Every row gives one point. Any point is a mix of the corners, with weights that add up to 1. It lies inside the corners' shape when no weight is negative. Say inside or outside, and name the corners with a negative weight.
(in the rows, 128 means zero)

Corners:
(1): [147  80 167]
(2): [ 71 158  93]
(3): [213 101 186]
(4): [ 88 129  62]
Points:
[128 101 130] => inside
[ 86 132 101] => outside (3)
[ 93 129  72] => inside
[ 72 161  66] => outside (1)
[130  97 136] => inside
[101 126  78] => inside

Corners:
(1): [115 123 111  46 128 146 104 154 168]
(2): [102 106  94 113 145 197 152 205 123]
(3): [117  68  84 165 170  89 146 116  66]
(4): [190 185  93 141 112  61  77 116  90]
(5): [184 183 142 156  67  99  64  25  78]
(6): [168 114 104 136 165 143 197 144 139]
(7): [177 166 181 186 129  44  92  87  85]
(8): [ 78 190  83 114  81 155 113 121 198]
(9): [114 121  93  78  64 145 174 205 162]
(10): [159  63 102 175 141 134 113 164 141]
Points:
[131  98  79 160 143  96 157 159 119] => outside (1, 2, 5)
[143  55  96 122 219 133 171 189 116] => outside (5, 8, 9)
[128 113  94 132 134 132 142 168 148] => outside (5)
[149 129 103 132 142 138 164 138 141] => inside
[139 127 108 138 143 119 107 120 110] => outside (9)
[130 119  83 111 120 156 147 149 150] => outside (7)
[119 190 113 139  74  98  79  94  98] => outside (1, 6, 10)
[145 206 140  51  72 105  95 105 179] => outside (2, 3, 10)
[107  80  57  96 166 194 202 220 171] => outside (5, 7)

Corners:
(1): [147 131 191 153 131 199 221 115  76 159 170 130 185 101 156 133 246 135
 137 105]
(2): [142  90 105 171 107 132  80 123 155 173 224 112 211  55  99 222 125  62
  85  85]
(3): [117  87 168 103 101 115  88 136 138 128 130 121  27 110  68 181 143 122
 105 136]
(4): [104 115 128 114 153 161 126 109 140  98  87  79 157 116 137 129 166  68
  94 128]
(5): [103 116 124  84 195  92  76 141  78 174 229 173 170  84 147 146 153 155
 132 121]
(6): [107 118 142 140 211  94 135 163  69 111 102 137 170  50 107 169 162 115
 103  68]
(7): [134 200 117  33 147 190 169 151 106  93  93  58 107 172 155 213 108 136
  87  86]
(8): [135 211 136 137  74 153  79 160  34 104 136  48 146 107 160 174 114 202
  75 100]
(9): [157 129  84 104 181  96 110 154 124  73 124 176 108 208 133 146 148 100
 132 101]
(10): [ 89  35 139 123 117 167 143 116 105 151  98  78 138 189 113 120 183 176
  86  76]
(11): [157 151  75 106 197 153 118 158 175 190 125 157 157 122  34 168 192 121
 162  96]
(12): [ 87 134 101 127 152  93 160 169 126  90  83  78  82  82 203 155 107 134
 138 147]
(13): [106 152 117 100 122 105 101 135 121 148 147 142 153 107 131 156  17 219
 124 134]
(14): [ 37 177 101 104 130 119 123 106 121 164 159 121 157 143  51 199 120 103
  85  45]
(15): [153 170 108  90 123 115 134 136 157 137  82  87 108 176 178 109 135 196
  66  83]
(16): [134 107 136  99  90 226 135 120 176  95 178 105 172  85 172 140 107  86
 177  72]
(17): [132  82 141 151 149 249 158 167 179 185  87 132 132 117 155 118  94  78
 168  90]
(18): [119  96 142  94 104  92 140 207 109 140  70  95 134 107 134 188 165 103
 105 112]
(19): [148  61 103 117  90  86 186  82  73 167 196 103  75  72  89  84 195 125
  97 167]
(20): [151 119 111 116 159 170 178 175 181 141 159 131 115 155  98  83 143 133
 111 135]
(21): [141  77 182 132 160  79 156 120  60 185 212  70 186  90 125 184 173  47
 163  84]
Points:
[134 121 117 117 128 146 132 149 143 139 116 109 115 126 104 158 124 124
 119 100] => outside (1, 4, 5)
[122  89 163  86 127 151 170 110 117 230 207 140 161 128  83 135 179 134
 135  89] => outside (2, 4, 6, 8, 9, 12)
[130 111 137 112 131 161 134 151 117 116 124 110 124 109 146 154 129 126
 119 118] => outside (11, 14, 15, 21)
[ 90 166 144  95 194 128 161 161 129 163 105 129 140 105 127 173 127 133
 131 111] => outside (2, 8, 9, 10, 16, 19)
[127 137 119 111 129 127 129 154 111 144 134 118 120 128 119 159 136 158
 101 104] => outside (4, 16, 21)
[129 121 131 112 135 137 135 136 115 142 148 100 141 115 125 165 142 117
 118  99] => inside
[128 114 112  98 130 143 111 160 144 139 108  95 118  91 141 139 103 157
 107 128] => outside (1, 9, 14, 21)

Corners:
(1): [106 134 148 131  64 119 174  87 119 101 186 108 150 150 190 115 118 120
 196 178]
(2): [167 123 154 151 116 133 139 159  91  71 100 193 172 123  86 225 137 110
 100  79]
(3): [133  68 128 186 119 134 127  88 151  85 127 115 117  83 127 158 122 105
  88 123]
(4): [150 164 167 108 115  97 211 113 137 117 146 116 130 111 197  26 179  57
 180 135]
(5): [124  83 152 107 128 194  83 146 115 119 127 166 121 109 154 193 136  44
  81 100]
(6): [131 199 105 187 157 125 128 132 149 208  56 191 149 174 117 121 109 124
 182  93]
(7): [117 209  84 137 132 157 175 136 185 168 114 125 119 163 122 133 152 168
  97  91]
(8): [166 186  29 136 162  93 164  91 112 196  69 220 185 145 168 145 118 165
 133  90]
(9): [186 105 134 165 134 144  74 163 117  66 145 163 150 146 168 153 140 123
 107  77]
(10): [126  81 208 106 106 119 194 102 116 172 177 101 113 146 172  64 163 128
 167 148]
(11): [144  96 144 168 144 169 143 126 101 108  93  90 132 123 204 187 129  97
 139  73]
(12): [135 169 117 138 135 136 186 113  66 150 178  59 114 107 142  33 190 121
 172 185]
(13): [204 111 110 120 162 130 103 153 147 102 120 127  99 112 119 249  99 115
 115 111]
(14): [157 184  78 125 101 110 139 121 111 152  40 169  90 191 117 133 156 155
 119 110]
(15): [119 138 140 127  57  75 168 126 122 169 177  69 108  95 166  87 209 105
 193 123]
(16): [164 126 169 127 108 154  76 135 127  85  95 145 129  47 146 203 110 181
 110 119]
(17): [102  94 126 103  84 127 215 145  94 117 173  96 110 111 155  29 150 109
 217 120]
(18): [134 113 156 176 135 115 140 152 104 105 147 188  70 107 187 196 112 114
  98  94]
(19): [141 101 125 148  82 107 211 179 132 136 150  97 146 116 200  61 184 121
 164 213]
(20): [ 87 186  93 126 164  73 121 148 120 176  60 135 156 166 129 124 113 152
 113  86]
(21): [125  98 128 139 186 146  89 133 138  66 104 192 110 123 142 233 161 139
 132 104]
Points:
[126 159 108 113 132 107 147 125 140 166 115 143 136 149 118 135 150 109
 127 137] => outside (9, 11, 16, 17, 18)
[147 124 132 143 119 125 128 139 120 114 134 137 132 126 155 138 150 117
 135 105] => inside
[131  99 150 102  97 131 128 168 121  91 149 129  99 123 146 179 155 129
 116 120] => outside (3, 4, 6, 8, 11, 12)
[140 116 145 142 159 149 130 133 125 118 117 149 133 120 150 159 123 114
 114  91] => outside (1, 14, 15, 19)
[157 109 113  99 148 134 120  89  94 112 106 132 144 129 161 132 133 122
 139 115] => outside (2, 6, 7, 15, 18, 19)
[140 125 134 137 116 135 160 128 128 126 131 132 111 110 154 150 149 120
 144 130] => outside (9, 20)
[147 117 130 139 128 124 144 143 111 131 114 139 130 116 156 133 151 116
 138 116] => outside (1, 7)

Corners:
(1): [141 122 198 144  99 114 150 186 156 125 174  64 108  95 123 192  96 109
 170 155]
(2): [ 87 172 185 103 175 124  77 127  69 166 122 110 182 107  93 154 134 143
 128 123]
(3): [110 114 127 167 176 142 108 115 147 118  83 167  68 129  97 130 135 132
 167  96]
(4): [ 87 162 236 106 148 149 117 137  98 117 127 165 182 102  75 117 142  85
  89 113]
(5): [110 124 116 105 152 205 192 192 128 115 170 102  75 145  86 167  71  98
 150 133]
(6): [209 156 108 147 168 125  98  98  92 130  83 136 174 137 164  51 115 108
 122 110]
(7): [134 161  78 134 145 137 109 108 125  87  62 100 135 134 155 149 134  99
 107 122]
(8): [149 186 118  96 184 101 102 118  98  78  91 185 132 142 200 177  97 120
 112 114]
(9): [173 147 133 116 102 195 116  82 156 140 123 143 112 154 108 105 155 116
 145  91]
(10): [150  91 118 106 154 145 104 108 179 121 127 119 118 146 184  93 147 119
 122 164]
(11): [147 114 151 135 139 177  66 116 135 110  70 122 121 104 164 140  78 115
 136  70]
(12): [ 69 127 166  87  92 115 152 157 114 178 128 125 151 134  99 163  55  82
 129 151]
(13): [152 145 103 120 176 110 111  53  74 128 130 130 165  67 144 164  89  85
  61 110]
(14): [213 100 113 127 132 149 119 118  93 141  66 123 112 101 152 104 168 118
  89  95]
(15): [170 108 149 102 180 152 115 110  97 160  94  76 108 166 123  94 167  64
 133  91]
(16): [158  72 126 144 118 165  98 167 171 169 197 112  96 223 104 140 176  91
 116 138]
(17): [104 186 181  86 177 111  76 161 144 200 156 150 176  85  85 134  98  91
  67 130]
(18): [ 83 116 156  81 134 179 109 167 118 135 122 141 121  85  70 206 102  50
 134 215]
(19): [123  83 178  71 120 142 159 194 172 124 160  62  91 178   7 177  58  98
 176 172]
(20): [147 109 144 126 150 195 183 143 218 134 158  96 148 150  80 203  94  95
 186 120]
(21): [166 106 100  91 125 122  71 127  84  91 108 146 154  57 181 113 136  76
 121  66]
Points:
[137 134 139 121 145 142 113 128 136 126 121 124 137 124 126 141 111 114
 128 117] => outside (15, 18)
[148 116 128 126 141 150 112 118 105 129 121 143 105 122 141 125 128  94
 115 114] => outside (2, 7, 17, 19, 20)
[143 128 143 110 145 142 122 131 120 136 113 117 134 114 109 126 119  96
 128 123] => outside (8, 11, 16)
[142 130 138 122 147 153 110 124 126 130 115 127 136 116 135 141 125  97
 125 113] => outside (19)
[137 128 136 117 146 149 118 128 129 115 118 122 125 138 128 145 114 100
 136 121] => outside (14, 17)
[134 157 128 117 155 154 109 120 134 118 138 149 140 118 130 144 132 110
 125 125] => outside (11, 12, 14, 15, 19)
[148  42 185 112 126 158 152 195 163 126 151  66  89 186  84 106 114 118
 195 124] => outside (7, 8, 9, 13, 17, 18)

Corners:
(1): [140 101 130 117 152 148 141 140 127 131 119  68 105 159 143 138 131 122
 146 157]
(2): [125 155 154 137 115 129 146 142 126 139 149 135 130 130 144 137 115 100
 122 148]
(3): [ 92 155 149 126 132 107 142 126 121 108 175 123 130 113 122 137 131 151
  77 157]
(4): [153 146 131 178 135  75 133 132 126 133 143 140  98 132 117 134 157 103
 113 131]
(5): [132 127 114 125 149 130 138 145 111 111 130 139 149 116 139 121 108 133
 136  91]
(6): [116 142 137 131 144 145 151 121 124 103 163 130 110 103 136 152 137 143
 139 152]
(7): [130 157 127 138 146 137  93 108 103 128 167 132 118 131 159 156 135 150
  93 163]
(8): [122 113 142 134 145 119 137 140 126 140 156 135 106 145 125 106 131 140
 133 143]
(9): [159 154 138 124 154 115 132 145 128 133 145  94 102 138 136 118 122 146
 144 145]
(10): [114 155 125 127 126 146  94 135 123 142  81 130 100 142 112 149 169 146
 136 134]
(11): [127 140 132 132  82 146  19 118  99 151 149 139 130 130 143 129 120 102
 126 117]
(12): [148 129  86 134 117 149 142 136 108 127 122 138 121 117 135 129 116 138
 148 132]
(13): [119 153 103 193 142 131 146 151 125  92 148 138 118 107 122 126 117 145
 142 121]
(14): [136  92 149 173  53 127 135 123 106 166 129  92 185 147 167  21 116  46
 146  92]
(15): [139  97 134 119 127 135 157  80 126 140 142 119 117 183 128 114 118 136
 151  86]
(16): [146 154 147 129 135 133  99 150  66 133  95 103  93 115 142 143 120 140
 148 143]
(17): [122 144 124 122 123 151 113 122  93 114 159 121 129 148 127 141 153 136
 136 150]
(18): [129 136  98 138 133 143 151 139 105 147 149 125 116 107 139 144 137 140
 129 111]
(19): [137 134  93 144 147 132 139 127 107 141 131 116 110 127 131 119 129  51
 139 122]
(20): [128 151 147 154 141 153 128 139 132 146 128 127 144 111 104 137 108 137
 151 149]
(21): [160 157 131 142 140 134 144 138 105 137 164 147 108 118 114 120 155   7
  53 127]
Points:
[134 137 129 141 128 131 124 130 113 133 145 124 122 129 133 126 126 117
 129 130] => outside (10)
[130 144 122 134 140 135 131 133 116 128 141 128 112 125 128 143 131 131
 127 137] => outside (14)
[132 136 132 139 135 131 131 134 118 133 136 122 117 128 131 129 128 120
 129 134] => outside (17)
[144 120 121 137 129 115 153 130 120 147 139 117 120 143 140 109 137  94
 112 117] => outside (6, 11, 13, 16, 17, 20)
[142 148 122 136 125 150 102 134 102 142 123 115 113 117 136 142 142 109
 136 151] => outside (2, 3, 5, 8, 13, 15)
[142 134 133 152 139 125 139 130 118 131 136 121 116 140 131 118 134 102
 134 126] => outside (3, 11, 12, 18)
[134 142 141 139 129 132 129 131 108 128 152 117 125 123 140 132 126 114
 120 129] => outside (8, 10, 12, 19)
[135 131 118 156 118 140 103 138 105 141 130 126 126 112 142 117 130 104
 132 123] => outside (2, 3, 9, 15, 17)
[141 133 123 137 125 145 124 133 111 140 135 121 114 134 131 121 129  98
 137 128] => outside (3, 4, 5, 7)

Corners:
(1): [ 91 199 172 194 176 188 106 156 166  94 119 142 112 149 172  63  91 108
 179 109]
(2): [129 184 138 200 145 168 152 156 156 104 142 145 190 202 130 133  84 143
 199 164]
(3): [141 169 104 109  81 157 110 145 129  48  85 178 148 182  10 103 161 172
  70  98]
(4): [ 69 162 131 190 161 160 134 122 104  85  61 150 144 200 184  75 106 135
 108 161]
(5): [169 168 120 193 170 207 189  72 185  98 112 176 162 161 213 104 100 154
 125 125]
(6): [133 112 235 211  99 110 121 127 121 166 144 100  94  86  88 146 133 135
 117 186]
(7): [134 123 202  88 119 126 101 109 158 138 170 118 114 175 164 126 144  83
 124 177]
(8): [129 108 119 123 113 126 115 154  80 182 148  58  73 142  76 172 151 199
  34 100]
(9): [107 109 116 116 178 129  71 104 141 168 120 114  99 126  94 147  68 147
 168 184]
(10): [156 110 124 102  62 157 114 157  83 103 101 149 112 146  99 150  93 164
  79  51]
(11): [104 141 196 144 147 202 150 114 157  92 119  68  99 113 158 137 127 106
 180 208]
(12): [117  81 139  87  50 104 109 129  79 152 167  82 116  84 110 130 175 232
 101  96]
(13): [ 63 177 140 187 113 189 134 140 220  67  90 179 165 179 157 145 117  96
 128 154]
(14): [ 92 171 134 171 168 147 109 135 115  69 155 202 109 147 173 169 119  86
 144 183]
(15): [167 110 168 149 156 115  54 149  87 166 114  79 170  93 128 179 178 137
 103 143]
(16): [139 190 135 166  86  45 144  95  99 166 119  43 104  87 111 139 151 144
  97 131]
(17): [161  76 153 118 115  87 146 175 188  92 145 113 130 118 140 135 128 108
  97 174]
(18): [118  99 174  98  99  88 154 137  51 186  86 110  86  96  61 182 182 173
 110  71]
(19): [123  47  93 149  99 143 131  99  53 137 147 103 120 153  75 150 171 162
  88   7]
(20): [ 77  97 137  77 118 104 106 141  50 170 164  57 135  29  63 164 138 156
  50 113]
(21): [177 156  41 115  14 188 144 180 168 122 113 188 152 146  91  77 182 105
  87 119]
Points:
[117 121 125 108 104 132 117 138 103 123 124 108 129 125  98 147 146 141
  97 134] => outside (1, 5, 6)
[135 129 145 145 113 132 124 123 137 115 118 130 138 144 129 143 141 127
 121 154] => outside (1, 8, 20)
[126 137 140 135 119 150 121 132 138 126 124 129 122 140 125 126 130 130
 124 138] => inside
[144 139 160 132  96 130 131 145 126 140 128  96 130 112 109 143 150 149
 100 129] => outside (4, 9, 14, 19)
[122 131 157 144 120 132 116 133 115 133 131 109 125 115 110 141 137 138
 109 141] => inside
[119 146 139 152 127 143 127 141 131 117 119 123 124 122 122 140 122 144
 115 148] => outside (7, 19)

Corners:
(1): [ 80 144 121 120 134 107 190  76 113  69 101  87 167 184 142 134 159 177
 189 150]
(2): [135 151 117 155 193 111 146 123 120  93  75 120 204 148 172  64 134 137
 117  78]
(3): [168  67 155 110  87 186  82 179 122 181 201 101 162 116  74  91 143  59
 118 130]
(4): [156  91 114 125  82 140 116 146 216 192 164 184 174 106  71 178  61  87
 163 126]
(5): [103 106 100  90  38 188  75 173 179 117 209 186 146  60  77 102 154  53
 142 135]
(6): [140 118 132  53 112 126 121 124 165 133 118  80 161  94 160 103 112 139
  91  90]
(7): [ 99 129  82  82 112 185 129 126  76 112 120 135 169 168 147 133 105 162
  84  75]
(8): [ 69 172 113 130 202 126 173 117 138  97 100  86 118 138 212 185 175 112
 183 169]
(9): [162  81  70 127  81 209 215 115 204 168 242 156 147  84  41 162  79  36
 144 110]
(10): [199  75  80  84 116 111  99 116 150 143 175 171 151  96  54 117 173 114
  61 104]
(11): [118 102  98  62 141 131  64 145  84 176 215 151 195  33 115  91 145 163
 122  59]
(12): [ 54 142 132 129 210 147 148  68 143 142  84  87 114 151 114 110 136 132
 182  82]
(13): [ 94 190 131 141 139 136 146  23 116 113  92 100 171 152 150 118 157 105
 129 119]
(14): [171 146 101  95  80 201 178 171 214 202 201 176 146 113  52 122 120 101
 115 162]
(15): [ 99 170 125  93  55  51  93 146 146  23 215 101  37  54  46 187 121  79
 233 179]
(16): [ 68 127 148 123 160 125 215 104 109 129  43 129 172 132 141 150 145  78
 145 137]
(17): [118 129 175 125 184 142 123  95 108  80 137 116 140 105 161 108 113 196
  65  99]
(18): [ 69 214 145 112 105 151 122 164 183  30 165  82 127  95  57 232 173  72
 223 111]
(19): [145 122 118 126 113 155 163 104 109 147  98 124 128 113 133 142 173 181
 140  67]
(20): [ 46 158 125 174 114  94 187 151 166 107 125  61 131 144 126 155 156 103
 137 116]
(21): [129 120 175  90 114 143 170  71 150 147 156 171 147 186 154  90 134 162
 120  53]
Points:
[115 111 107 114 165 140 143 120 125 139 123  97 160 147 133 133 143 150
 147  56] => outside (5, 13, 14, 15, 16, 17)
[114 133 125 111 125 138 135 125 147 119 154 124 149 116 110 128 134 113
 133 116] => outside (19)
[ 87 175 114 132 165 126 193  89 143  84  82  85 126 152 125 156 142 135
 156 123] => outside (3, 4, 5, 11, 21)
[110 134 134 126 120 134 141 102 139  99 119 118 150 136 118 125 133 113
 133 100] => outside (8, 11, 14)

Corners:
(1): [152 182  84 160 104 104  52 171  53 159  96 108 133  85 152 151 129  49
 118 123]
(2): [153 106 123 169  39 127  47 161  69 127 121  86 117 212 145 111  68 126
 110 138]
(3): [119 140 121 167 184  70  76  98  40 108 109 167 113  65 115 131  54  51
 108  76]
(4): [ 98 136 158 128 160 118 161 155 102 113 132 174 121 193 127  87 101 153
 180 100]
(5): [ 47 116 112 128 173 129 130 177 162 106 183  73  98  54  53 140 151 146
 156 125]
(6): [108 123 183 111  34  57 150 133 200 122  64  47  96  97  56 142 187 181
 171  87]
(7): [ 64 196 143  76  63 230 120 177  59  39 211  71 126 122 135  83 155  77
 143  71]
(8): [ 45 129 139 160 170 104 101 137  39  58 142 102 168  75 152 174  57  54
 121  84]
(9): [112  83 146 114  48 175  40 183 153 138 110 118 145 128 127 139  84 144
  98  56]
(10): [197 223 107  97 101 195 161 183  39  39 156 177 152  75  62 113 173  57
 194 121]
(11): [ 99 211 155  77 144 197 174 137 150  94 200 171 149  86 110 102 112  47
 178 172]
(12): [134 156  61  99 150 168 135 129 172  81 202 210  77 130 125 180 158  94
 188 175]
(13): [140 146  37 113  86 114 167 111 125 120  99 129 170 105 101 118 127 143
 109  76]
(14): [109 169  86 105 147  67 156 107  69 131 140  97  92 108  89 207  72  94
 145 144]
(15): [180 123 173 136  67  48 196 192 202 177  74  80 144  94 122  84 102 200
 137 135]
(16): [ 96 162 106 155 113 131 145  96  57 160 166 182 130  86 176 180  73 112
 198 128]
(17): [144 172 164  90  68 213 115 187 189 133 217 123 100 149  99 122 172 181
  72 175]
(18): [135  89 183 101 114 111 133  90 124 185 153  94 215  92 167 130  93  72
 131  87]
(19): [134 219 139  72 204 191  33  95 113  50 186 164 160 139 150 116 102  83
 108 111]
(20): [179 148  58 132 127 192 176  79 108 159 120 151 144  89 148 146 169 170
 174 148]
(21): [106 110 162 101  99 127  13 151  70  66 104 190 113 197 157 101  75 137
 101 134]
Points:
[129 144 139 121 107 132 115 151 119 119 139 134 125 122 122 122 111 131
 127 123] => inside
[118 167 141 119 102 136 121 170 116 100 150 113 118 110 110 125 115 110
 147 118] => outside (13, 18, 20, 21)
[130 140 122 129 124 128 110 135  98 126 138 140 139 119 133 139  96 106
 134 125] => outside (6, 7)
[144 168 128 118 106 128 119 153  73  85 106 129 145 120 110 111 109  99
 141  98] => outside (5, 12, 16, 17, 18)
[141 170 111 125 101 141 131 148 108 115 135 130 129 112 121 132 124 108
 146 124] => outside (5, 18, 21)
[129 153 129 115  99 145 111 143  99 110 139 127 143 127 138 128 111 107
 135 115] => outside (3, 5)

Corners:
(1): [203  99 164 126 145 161 143 156 117 185 134 121 189 102 157 115 132 126
 120 155]
(2): [ 58 152  75 124 130 116 125  59 220 191 105 114 114 111 188  56 190  87
 154 171]
(3): [176  98 140 150 172 178 129 142 164 184 129 154 160 144 142 180  88  50
  87 125]
(4): [138 187 137 156 133 113  62  74  38 144 132  54 101 194 132 125 166 120
 153 172]
(5): [ 81 113  66 127  90 126 218  84 172 133 163 153 119 112 193 223 177 136
 178  90]
(6): [157  95 130  31 165  71 113 170 205 139  82 188  94 174  89 172  95  95
 134 161]
(7): [153 147  97 164 152  69 106  65 109 171 134  99  89 119 135 146 128 131
 104 177]
(8): [ 46 102 103  42  88 107 211 139 153 106 120 189 116 165  99  69 103 124
 131 123]
(9): [146 160 106 103 141 108 145 119 102 106  88 139 137 108 154 153  84 129
 143 178]
(10): [ 88 135   7 137  94  67 137  93 104 167 130 138  80  99 149 107 107 133
 158 227]
(11): [179 154  98 129  87 146  85 108  96 129 142 115  53 134 119 130 132 170
  74 188]
(12): [ 97  45 134 125 132 160 160 159 140  77 159 247 118  99 118  74  72 166
 150 183]
(13): [180 100 183 151  93 151 161 151 148 133  66 136 185 151 130  59 123 144
 120 178]
(14): [191 173 160  90 213  71  79 192 162 111 111 150 110 144 148  98 140  62
 114 145]
(15): [157 113 177 134  91  69 168  79 124 143 128 198 197 202 176 207 154 139
 110 132]
(16): [194 167  91  72 186 129  71 184 197 138  72 154 107 148  74 151  99  99
 159  98]
(17): [117 133 113  90 120 149 197 168 167 158 103 204 114 137 129 160  67 174
 177 128]
(18): [ 81 120 138 133 111 147 129 109 120 115 140 137  86  57 183 117 175 105
 139 119]
(19): [106 166 187 221  83 199 111 208  95  96 166 127 204 126 134 129 140 173
 103 124]
(20): [164 159 108 210 187 107 116  58 161 158 157 120 121 132 100 107 208  36
  66 194]
(21): [138 141 115 128 121 111 116 138 163 117 175 186  82  83 102 136  65  96
 146 149]
Points:
[122 147 122 127 122 115 135 132 139 136 122 139 131 133 135 127 137 121
 137 143] => outside (3, 11, 12)
[143 132 125 147 116 151 134 136 136 150 118 140 160 146 140 142 133 141
 130 153] => outside (7, 8, 14, 18, 21)
[159 117 113 139 116 125 138 124 120 135 120 156 121 122 129 150 114 162
 124 171] => outside (2, 3, 4, 8, 14, 21)
[121 127 117 131 120 118 144 115 131 137 133 148 118 123 144 127 127 124
 131 159] => outside (16)
[143 140 138 143 129 127 138 118 139 129 126 144 136 134 133 118 143 125
 125 151] => outside (3, 6, 10)
